Rows are points. A path goes straight from each point to the next, and from the last back to the first. The post is the endless flat space through its rows: a point in 2 columns, a line in 3, a plane in 4, and so on, so that a path can go around it. How many times does the path go around the post? Going back the other way cancels.
In the rows, zero is written as 128.

Post:
[[115 146]]
Path, 17 rows:
[[145 157]
 [134 114]
 [ 72 120]
 [ 30 156]
 [118 174]
 [178 157]
 [132 127]
 [167 184]
 [141 176]
 [163 140]
 [132  95]
 [100  90]
 [ 51 109]
 [ 61 168]
 [167 197]
 [171 155]
 [156 109]]
Times around: 2

Post:
[[153 158 138  90 167 119 117 105]
 [100 123 139 152 114  95 129 116]
 [120 147 163 108 203 166 105 129]
 [120  96  96 153  87  90 182 169]
 [118 151 128 132  82  67 132 176]
 [107 158 131 131 137 176 136 110]
 [136 136 191 116 139 181  92 103]]
Path:
[[141 121 158 116  88  84 133 163]
 [107 144 121 118 116 150 138 171]
 [130 140  84 108 165  84 139 126]
 [144 139 182 164 112 206  80 114]
 [ 92 172 138 153 154 147 149 108]
 [149 116 189 102 147 147 139 102]
 [ 99 108 157 122 132 130 136  98]
 [109 114 156  89 118 158 123 110]
 [136  89 150  97 106 126 183 169]
 [163 132 130 126 135  82 158 129]
 [144 112 149 135 140  88 117 133]
 [121 142 144 141 125 186  78 141]
 [ 82 155 161 102 129 153  80 124]
 [144 148 134  65 130 136 165 200]
 [104 128 127  83 166 122 150 122]
 [ 84  89 129 133 119 156 125  87]
 [120 124 127 132 142 161 126 171]
 [121 186 111 144 117 110 130 103]
 [ 83 154 164 179 141 118 133 149]
 [150 169 102 151 150  84 150  89]
 [142 154 146 132  96 170 109 164]
 [ 97 124 192 135  99 177  56 157]
 [127 102 137 115 158 107 139  94]
 [188 155 176  73  87 144 129  68]
 [ 99 155 167 149  68  80 123 249]]
Times around: 0

Post (17 x 18):
[[113 124 126 126 131 123 120 159 116 113 100 170 142 159 168  93 138 138]
 [118 152 145 121 165 117  96 121 111 122 126 135 160 103 139 150 125 131]
 [116 112 101  77  90 132  53 175 176 144 107 157  80 161 122 118 136 124]
 [122 129 189 143 143 130 138 136 120 134 112 136 137 111 136 147 115 161]
 [124 129 116 200  99 123 110 162 138 132 148  85 126  90 221  98 118 137]
 [106  96 165 117 198 145 103 100 205 118 132 133 130 105 139  95 147 161]
 [ 96 134 127 100 138 118  98 121 132 164 147 157  73 127 114 114 118 129]
 [139 142 120  90 152  78 192 142 227 115 138 102 111 125 174 137  83 142]
 [160 187 164 133 148 145 149 166 106  95 178 170 134 108 110 101 101  95]
 [ 83 124 152 138 101 109 139 123 121  49 141 119 104 177 108 153 193 120]
 [125 142 129 165 129 110 165 139 152 158 135  91 158 137 125 140 132 119]
 [195 133 146 114 110 117 114 191 139 127 147 124  72 249 111 118  53 121]
 [106 149 118 144 138 141 121 118 159 143 143 160 122 107 128 153  75 111]
 [146 110  98 201 143 111 140 150 119 114 125 101 122 118  95 124 116 108]
 [ 96 150 143 158 135 120 122 119 139 134 122 104 147 121  85 108  95 160]
 [133 134 109  70  62 145 151  43 168 109 109  90 113 134 130  56 150 122]
 [126 124 127 113 163 173 154 108 151 113 145 119 115 127 129 107 145 172]]
Path:
[[113 144 133 134 170 111 178 124 103 120 124 108  88 153 153 137 146 116]
 [ 73 125 122 107 184 175 138  90 151 149 126 153 182 140 118 156 156 142]
 [100 152 167 108 131 134 120 159 110 115 165 115 143 136 129 187 189 104]
 [153 123 223  87 140  78  81 166 108 113  78  93 187 119 100  96 119 148]
 [ 77 125 138 115 126 100  63 151 146 140 138 131 142 156 113  87 165 148]
 [129 168 161 120 161 102 137 121 190 151 112 144 142 183  94  87 132 153]
 [133 143 165  98 172 163 122 119 177  92 117 121 132 161 146 132 101 177]
 [141 121 120  66 161 116 127 100 118  88 161  75  73 100 172  97 125 140]
 [ 93 160 168 138 133 151 159 157 108 162 128 100 134 114  87  71 137 173]
 [128  97  89 150 168 160 128  94 126  65 144  92 160 103 165  99 154 134]
 [103 160 135 164 142 142 163 194 143 150 196 161 127 180 153 146 138 149]
 [139 183 134 148  98 115 111 154 119 120 105 131 119 105 184 104 131 147]]
Times around: 2

Post:
[[172 116 113 146 118 132  82  97  71 130 131 200 155 147 147 151 142 119]
 [142 156 133 101 135 147 148 145 146 152 166 154  95 157 147  78 195 116]
 [118 112 121 175 101 154 156 108 133 136 150 107 149 128 136 141  93 103]
 [124 100 118 157 112 132  91 133 121 132 126 103 192 134  97 111  77  73]
 [124 165  85 132 187  93 117  86 148 155 148 185 101 125 160 127 105  94]
 [ 86 117 129 139 143 119 141 112 116 138 161 171  76 129 143  97 132 139]
 [142 123  66 116 101 142 134  67 167 112 108 145 145 100  78 118 155 133]
 [105 150 104  95 118 122  66  67 125 129 147 135 141 183  93 120  71 113]
 [145  83 128 184 121 127 105 135 109 123  79 115 113 180 123 154 132  79]
 [104 200 121 115 189 165 108 145  96  71 144 109 165 182 138 124  69 126]
 [149  89 166 124 135 165 174 133 126  97 156  93 128  78 117 114 129 125]
 [116 163 137 102 135 176  79 133 124 114 145 111 188 118 142 171 102 127]
 [131 114 109 146 155  89 125 105 118 140 160 130  93 131 153  72 151 117]
 [121 139 112 130 116 127 176  85 131 140  72 130 109 100 124 135 126  92]
 [104 107  93  70 135 152  94 128 136 113 106  93 163 158 144 121  87  59]
 [144 120 117 113 157  56 103 136 135 129 131 179 122 185 138 114 136 130]
 [159 112 144 107 137 159 155 131 149 152 114 132 124 128 130  99 169 160]]
Path, 28 rows:
[[131  72 136 101 139 164 114 120 129 122 156 114 143  85 172 100 158 107]
 [153 152 120 144 119 183 115 185 143 111 121 118 169 154 104  76 133 127]
 [176 122 155 133 110 174 112 138  61 120 198 125 165  96 147 152 107 110]
 [135 112 159 119 179 168 164 166 109 125 138 106  91 145 115 102 115 157]
 [136 152 153 135 180 181 176  97 107 117 129 140 109 102 121 142 122 122]
 [169  96 101 103 146 166  74 105  73  67 158 165 121 238 177 132 157 118]
 [158  92  90  88  94 128  51 103 109  89 136 148 167 143 151 117 119  55]
 [138 108 139 134 149  80 193 125 156 134 196 141  84  91 101  15  95 171]
 [140 102 111 120 153 132 155 195 148 141 100 113 166 125  97  90 124 102]
 [143  90 125 169 106 151 145  95 103  75  94  91 175 111 112 213 106 115]
 [ 83 150  86  91 145  61  75 126 116 114 145 167 180 164 146 144 119  88]
 [ 77  79 211 116 122 166 159 121 143 123 159  84 104 177  93  71  74  92]
 [129 124 133 124 143 124 111 111 158 131 129 154 134  54 127 122 110  96]
 [161 100 101  90 131 188  94 176  67  73 134 143 131 165 144  67 159 125]
 [145 112 153 147 111 198  85 189  84 184 235 168 187 152 179 134 125 117]
 [137 144  96  83  99 178 115 110 120 183 149 138 188 154 129 120 120  98]
 [157  49 175 136 161  85 152 130 147 142 126 126 105 126 117 109 132 116]
 [ 92 163 196 108 109 190 121 118  89 116 141 102 142 138 115  98 120 116]
 [179  80 126 138 106 138 119 103 159 140  96 134  87 159 115 145 114  63]
 [ 71 140  68 111 134  86  54 161 159 119 102 164 112 155 134 173 128 107]
 [102 171 140  62 180 194  80  72  89  89 162 140 145  88 109 188  33 165]
 [121 110 117 231  87 124 109  50 135 216 139 141 155 154 130 164 126 115]
 [141  93 115 106  85 131 201 103  92  93  94  91 185 109 116  49 127  73]
 [146 115  51  81 249  60  56 118 179  97 129 133 134 100 183  78 162 104]
 [113 107  78 151 120 100  95 114 175 163 128  94 154 122 145 117  54  84]
 [169  77  51 141 140 153  77  96 157 110 192 112 201  70 138 125 119 133]
 [165 145 105 182 155  80 141 106 149 183 169 153 161   9 138 154 149 104]
 [104 166  67 144 103 154  68  72 109 134 157 176 166 141 157 152 158 110]]
Times around: 5
